Each row of a before or after table is a point. The points were changed in one or more steps. Then noise was added and the rows were shuffled. The steps act on columns, c1 being the first. Name the steps. A step turns or swaps two columns, mirrors them in a line or flattens them onto one, adds a multiple of one to another, or multiplies or shifts one. Angles are multiples of 10 degrees, from the lower column toward the higher: turns from -170 to 170, lines from 10 to 170 but not 90. Use the fewest steps. Two steps may share a column if one is a turn and the other turns, adds or multiplies; they go together, in the order done. Otherwise the lowest column goes first.

Before:
[[-57 -16  37]
 [ -2   9  -8]
 [-43  56 -14]
 [ 34  64  55]
 [ -5  13 -12]
 [-47  -4   0]
 [-23 -60  17]
 [-17 -95 -54]
 [-59  12  25]
 [ 23 -56  31]]
After (10 x 3):
[[ 15  11 -61]
 [ 15 -61 -27]
 [ 60  66  26]
 [ 28 -14 -64]
 [-15  12  -3]
 [ -8  10  -1]
 [ 33 -55  17]
 [ -8  -5 -45]
 [-57 -93  -9]
 [-20  57 -41]]
Steps: mirror c1 and c3 in the line at 40 degrees

Before, 14 rows:
[[-27  -4  48 -30 -21   9  20 -54]
 [ 24   8 -32  -2 -11  49 -13  17]
 [-19 -22  -8  56 -30  -3  25 -17]
 [ -9  26  13  32 -28  26  -1  -7]
 [ -9  29 -66 -23   4  19 -18  17]
 [ 52 -17 -10  -4  14   1 -14  10]
 [ 66  27 -74 -25   8  48  34   5]
 [-24  16  33 -33 -95  -2  40 -52]
 [  7  53 -36  24  -8  53  -3 -30]
 [-21  26  38  13 -33 -23  23 -33]
 [ 17  21 -12  -5  40   0  22  47]
 [-31  12  36  -1 -57 -26   5 -48]
 [-48 -22  42   9 -26 -28  29 -71]
 [ 32  21 -16   6  24 -36 -14  -2]]
After:
[[ 32  20  -1  23 -19 -76 -14  -1]
 [ 52 -17  -1  17  -6 -38 -14  10]
 [-26  -4  31 -20  46 -32  21 -54]
 [-49 -22  22 -42  14 -68  29 -69]
 [ 24   8 -34   7   0  10 -12  17]
 [  8  52 -36  -2 -26  12  -4 -30]
 [-10  27  -2 -42 -12 -14  -1  -6]
 [-19 -21 -20 -47 -38 -43  26 -15]
 [-21  27  17 -46  12 -63  24 -31]
 [-23  15 -19 -70  78 -42  40 -52]
 [ 66  27 -60  51   0   9  35   6]
 [-31  13   2 -58  35 -65   4 -49]
 [ -9  29 -55  43   1 -21 -18  16]
 [ 17  20   9  37 -18 -40  22  46]]
Steps: turn c3 and c5 by -30 degrees; turn c4 and c5 by -120 degrees; shift c6 by -40

Before:
[[-21   0  35  11 -21   3   2 -51 -41  -6 -14]
 [ 28  24  72 -74 -21 -12 -53   1 -23  43 -50]
 [-32   1 -38 -29  10   2   7 -33  22  34   0]
 [-55 -24  66  16  -4 -39 -23  33 -33   9  -9]
 [ 22 -11 -49  25 -11   5 -29 -25  -1 -36   1]
 [-15 -13 -95  50 -52  -2 -18  -2 -28   8  42]
 [-24   6 -19  37 -32  57 -60 -13  -2 -34  -7]
 [-15  71   8 -21   8  33 -29   4  10 -35  56]
 [-51 -45  17 -70 -10 -29  -3   3 -28  21  21]
 [  2 -54   7  33 -50   7 -26  -9  19  15  19]
 [-45  56   9  -9 -33  14   4 -12  15 -57 -13]]
After:
[[-31 -30 -39 -27  10  24   1 -34  26  36   0]
 [-16  41   8 -14   7 -18 -41   4  20 -34  56]
 [-21 -31  33  42 -19  30  -1 -51  -5  -5 -15]
 [-14 -44 -97  36 -53 -17  -6  -2 -45   9  41]
 [ 23 -40 -50   6 -10 -13 -16 -25 -23 -37   2]
 [-52 -76  19  16 -11 -15  26   4  74  23  20]
 [-24 -23 -19   8 -32 -30 -74 -13 -36 -34  -6]
 [-55 -54  67  33  -4 -52  27  32 -10   8  -9]
 [-45  24  10 -16 -34  14 -12 -11   9 -57 -13]
 [ 29  -5  72   8 -21 -54  -7   0  77  43 -50]
 [  2 -85   7 -13 -50 -18 -17 -10 -35  16  18]]
Steps: shift c2 by -30; mirror c4 and c9 in the line at 140 degrees; turn c6 and c7 by -70 degrees; add -0.5 times c8 to c6

Before (9 x 18):
[[  5  -1  -2   6 -26   9  11  25   2   9 -12  -3 -12 -60  24  13 -33  21]
 [ 20 -21  -3 -13  28 -32 -13 -26  26 -38  -6  19   4  -3   0  23  -4   4]
 [ 22 -23  -6  24  17  13  26  20   6  -9  40  19 -37   0  20 -33 -10  -5]
 [-27 -41  33  -2 -13  -2 -26   2   0 -25  24 -18  -3 -28  14 -10   7  25]
 [ 15 -10   1  -8  30 -25   1  -1   3 -37   6  38  -7  -9 -32  24   5 -27]
 [-25  13  14  13  23  27  -4  21   7   1  -8  18  18 -18 -20 -10 -38  -1]
 [-14 -20 -26 -12  15   0  -6   7  33  21  31  17 -13 -31  -9  28  21  10]
 [ 21   7 -33  27  22  18  10 -40  12 -15 -17  18  -6 -16 -11  18 -27  15]
 [  4 -45  -5 -19  27   7 -21 -32 -28  -6  14 -22  -3   2  13  -1  15   0]]
After (9 x 18):
[[ 23   7 -32  20  25  11  -1 -41  -1 -17 -20  20 -17 -15 -35  25  23  18]
 [ 24 -22  -5 -28  13  43  -4  21   0  -7  37  20  -5   2  61  28  24  -3]
 [ 15 -10   3  24  26  -1 -15  -1 -12 -39   4  38  26  -8 -97 -17  -6 -25]
 [  6   0  -3  14 -22  17 -26  26  16   8 -12  -3  -7 -63  71   7  28  20]
 [-12 -18 -23  24  29  14 -33   6  17  20  35  20   2 -32 -29 -18 -19   8]
 [-23  11  13  -6  22 -10  15  22  -7   1  -6  22 -29 -17 -60  16  19   0]
 [-27 -40  34  -6 -12   4 -11   0   7 -23  26 -16   3 -28  38  -1 -24  25]
 [ 18 -23  -2  23  39  -7   8 -27  11 -38  -7  18  32  -3   0 -15  -9   5]
 [  3 -46  -9  -9  11   4   7 -35 -39  -5  15 -25  -6   1  39 -20 -25  -3]]
Steps: mirror c4 and c16 in the line at 40 degrees; turn c5 and c9 by -30 degrees; mirror c6 and c13 in the line at 140 degrees; turn c7 and c17 by 130 degrees; add 0.7 times c14 to c7; multiply c15 by 3
